Each wall is flat, endless, passes through zero and stands at right angles to its row. A trip goes straight from one point to another. List the walls that it crosses, first one first.

Walls:
(1): [0.72 0.09]
(2): [ 0.33 -0.42]
(3): [-0.89  0.38]
(4): [-0.28 -0.45]
(5): [0.21 0.42]
(6): [0.10 0.31]
(7): [-0.47 -0.35]
(8): [-0.70 -0.56]
(9): [0.12 1.02]
Trips:
[-0.14  0.00] to [-0.74 -0.15] -> none
[0.31 0.07] to [ 0.64 -0.18] -> 9
[-0.43 -0.69] to [-0.17 -0.51] -> 3
[ 0.21 -0.47] to [-0.40 -0.36] -> 1, 3
[0.37 0.11] to [0.09 0.04] -> none

Walls:
(1): [ 0.21 -0.30 -0.25 -0.57  0.34  0.64 -0.31 -0.20  0.07]
(2): [ 0.09 -0.15  0.08 -0.55  0.15 -0.49 -0.73  0.94  0.11]
(3): [-0.37  0.00 -0.08  0.50  0.22  1.04 -0.08  0.26 -0.08]
(4): [0.36 0.24 0.10 0.04 0.13 0.43 0.25 0.81 0.09]
(5): [-0.58 -0.13 -0.39 -0.14 -0.04  0.17 -0.24  0.33  0.34]
(6): [ 0.21  0.41 -0.57 -1.00 -0.29 -0.58 -0.43  0.24 -0.44]
(7): [-0.26 -0.23  0.16 -0.04  0.83  0.32 -0.28  0.21 -0.28]
Trips:
[-0.44  0.75 -0.17  0.68  0.21  0.45 -0.14 -0.41  0.27] to [ 0.18  0.07 -0.18 -0.22 -0.09 -0.34  0.23  1.20 -0.05] -> 4, 2, 6, 7, 3
[ 0.19 -0.55  0.44  0.44  0.27 -0.34 -0.11 -0.07 -0.31] to [ 0.28 -0.48 -0.73 -0.06  0.36  0.59  0.46  0.44  0.40] -> 3, 4, 1, 5, 2
[-0.23  0.00 -0.88  0.18  0.30 -0.09  0.15 -0.23  1.16] to [ 0.65 -0.44 -0.28  0.40  0.30  0.45  0.46 -0.36  0.40] -> 4, 5
[ 0.26  0.22 -0.59  0.70 -0.20  0.01  0.47  0.19  0.07] to [ 0.43  0.20  0.35  0.36  0.10 -0.45  0.45  0.17 -0.08] -> 3

Walls:
(1): [ 0.08  0.41 -0.35 -0.21 -0.38 -0.72 -0.30 -0.26  0.14  0.12 -0.23 -0.11
 -0.69  0.19  0.12  0.17 -0.37  0.30]
(2): [-0.14 -0.79  0.48  0.00 -1.10  0.81 -0.02 -0.24 -0.40 -1.33  0.19  0.51
 -0.36 -0.60 -0.03 -0.36 -0.30  0.76]
(3): [-0.20 -0.32  0.19  0.25  0.26 -0.46  0.10 -0.69  0.10  0.41  0.18 -0.65
  0.72  0.46  0.63  0.43  0.25  0.26]
(4): [-0.70 -0.07  0.34  0.53  0.30 -0.20 -0.07  0.18 -0.34  0.33  0.11  0.35
 -0.17 -0.05  0.62  0.43  0.41  0.30]
(5): [ 0.56 -0.10 -0.02 -0.82  0.20  0.11 -0.26  0.25 -0.22  0.26  0.16  0.24
 -0.60 -0.01  0.25  0.20  0.54  0.16]
(6): [-0.05  0.10 -0.61  0.23 -0.12 -0.66  0.45 -0.22 -0.04  0.05 -0.36  0.33
 -0.16 -0.21 -0.35  0.21  0.20  0.13]
Trips:
[-0.04  0.03 -0.19 -0.27  0.92  0.79 -0.11  0.07 -0.05  0.26  0.05  0.37
  0.67 -0.35  0.00 -0.23 -0.12  0.53] to [-0.40 -0.13  0.40 -0.44  0.65 -0.57 -0.39  0.51  0.27  0.56 -0.14 -0.51
  0.24 -0.31 -0.54 -0.21 -0.32 -0.44] -> 4, 3, 5
[ 0.22 -0.69  0.88  0.10 -0.38  0.35 -0.05  0.03 -0.09  0.04  0.36  0.23
  0.23 -0.05 -0.04 -0.06 -0.32 -0.68] to [-0.42  0.79 -0.69 -0.05  0.19  0.29 -0.08 -0.19  0.50  0.43  0.07 -0.04
 -0.84 -0.17 -0.39  0.51  0.90  0.24] -> 5, 4, 2, 6, 1
[ 0.62 -0.50 -0.43  0.42  0.67  0.08 -0.34  0.29  0.41 -0.30  0.04 -0.46
 -0.11  0.17 -0.05  0.30 -0.42  1.05] to [ 0.44  0.42 -0.21  0.13  0.42  0.53  0.69  0.05  0.25 -1.12 -0.40  0.06
 -0.08 -0.26 -0.02  0.46 -0.25  0.52] -> 6, 3, 5, 1
[-0.12 -0.42  0.25 -0.57  0.14  0.18 -0.13 -0.10  0.22 -0.38 -0.19 -0.43
 -0.68  0.16 -0.04  0.01  1.26  0.35] to [-0.91  0.04 -0.06 -1.14  0.52  0.45 -0.25 -0.47 -0.41 -0.27 -0.12  0.20
 -1.07 -0.17  0.02  0.35 -0.02 -0.33] -> 1, 3
